Each row of a before or after table is a point. The points were changed in one or more steps. Then noise was added and the rows were shuffled. The steps act on columns, c1 being the first. Write out the steps. A step turns or swaps two columns, mirrors them in a line or flattens them onto one, adds a multiple of one to another, or multiplies or shifts one. Angles are multiples of 10 degrees, from the lower column toward the higher: turns from -170 to 170, lines from 10 to 170 but not 90. Use the fewest steps. Two steps may share a column if one is a turn and the other turns, adds or multiplies; they go together, in the order done. Otherwise the lowest column goes first.

Before (12 x 2):
+0.03, +0.05
-0.12, -0.14
+0.15, +0.50
+0.14, -0.11
-0.30, -0.22
-1.24, +0.00
+0.04, +0.38
-0.08, -0.07
-0.27, -0.07
-0.66, +0.09
+0.12, +0.10
+0.09, +0.40
After, 12 rows:
-0.32, -0.37
-0.15, -0.26
-1.34, -0.63
-0.12, -0.14
+0.05, +0.36
+0.16, +0.01
-0.68, -0.24
+0.06, +0.57
-0.28, -0.23
+0.07, +0.18
-0.02, +0.11
+0.04, +0.40
Steps: add 0.5 times c1 to c2

Before:
+0.77, -0.56, +0.49, -0.01
-0.34, +0.18, +0.51, +0.76
+0.19, +0.14, -0.98, +0.12
-0.21, +0.26, +0.12, +0.09
+0.57, +0.20, +0.41, -0.08
-0.06, -0.06, +0.44, -0.02
-0.41, -0.06, +0.38, +0.28
+0.18, +0.10, +0.31, -0.01
-0.39, -0.37, +0.00, -0.02
After:
+0.15, -0.36, +0.43, +0.75
+0.51, -0.02, -0.07, -0.04
+0.36, -0.25, +0.26, +0.30
-0.17, +0.04, +0.20, -0.04
-0.55, +0.21, +0.30, -0.08
+0.01, -0.32, +0.04, +0.09
-0.24, +0.97, +0.39, -0.03
+0.08, -0.01, +0.33, +0.00
-0.25, -0.01, -1.06, +0.14
Steps: turn c1 and c2 by 140 degrees; shift c3 by -0.10

Before, 12 rows:
+0.17, -0.15, -0.28, -0.11, +0.06, +0.20, -0.42, +0.18
+0.37, -0.14, +0.32, +0.09, -0.13, +0.21, +0.27, +0.68
-0.22, +0.00, -0.05, -0.11, -0.59, +0.12, +0.02, +0.16
-0.06, -0.21, -0.04, -0.21, +0.16, -0.19, -0.49, -0.54
-0.37, -0.11, -0.02, +0.05, -0.33, +0.10, +0.24, -0.03
+0.23, -0.21, -0.09, -0.38, -0.11, +0.35, +0.44, +0.39
+0.27, -0.17, -0.25, +0.26, +0.27, +0.25, -0.22, -0.17
-0.41, +0.40, -0.06, -0.29, -0.67, +0.04, +0.31, -0.22
+0.08, -0.13, -0.29, -0.17, -0.11, -0.11, +0.50, +0.74
-0.06, +0.15, -0.26, -0.30, +0.41, +0.04, -0.65, +0.03
+0.43, -0.05, -0.25, +0.05, +0.08, -0.12, -0.39, -0.27
+0.25, -0.37, -0.07, -0.08, -0.39, +0.24, +0.17, +0.64
After, 12 rows:
+0.17, -0.12, -0.11, +0.50, +0.17, +0.28, +0.47, +0.04
-0.41, -0.12, -0.12, +0.67, -0.84, +0.03, -0.20, -0.17
+0.26, -0.19, -0.21, +0.21, -0.26, +0.50, -0.38, +0.17
+0.21, -0.38, -0.14, +0.48, -0.99, +0.62, -0.11, +0.65
+0.09, -0.17, -0.45, +0.44, -0.27, +0.40, -0.40, +1.27
-0.43, +0.39, -0.16, +0.30, -1.68, -0.10, -0.28, -0.37
-0.20, -0.01, -0.07, +0.52, -1.44, +0.19, +0.02, +0.12
-0.04, -0.20, +0.14, +0.41, +0.41, -0.49, +0.47, -0.56
+0.39, -0.11, +0.20, +0.68, -0.28, +0.60, -0.32, +0.81
+0.30, -0.14, -0.15, +0.86, +0.66, +0.05, +0.33, -0.56
+0.42, -0.01, -0.04, +0.62, +0.21, -0.26, +0.46, -0.24
-0.05, +0.15, -0.01, +0.34, +1.03, +0.04, +0.68, -0.02
Steps: mirror c3 and c7 in the line at 170 degrees; shift c4 by +0.60; multiply c5 by 2.5; turn c6 and c8 by -40 degrees; multiply c8 by 2
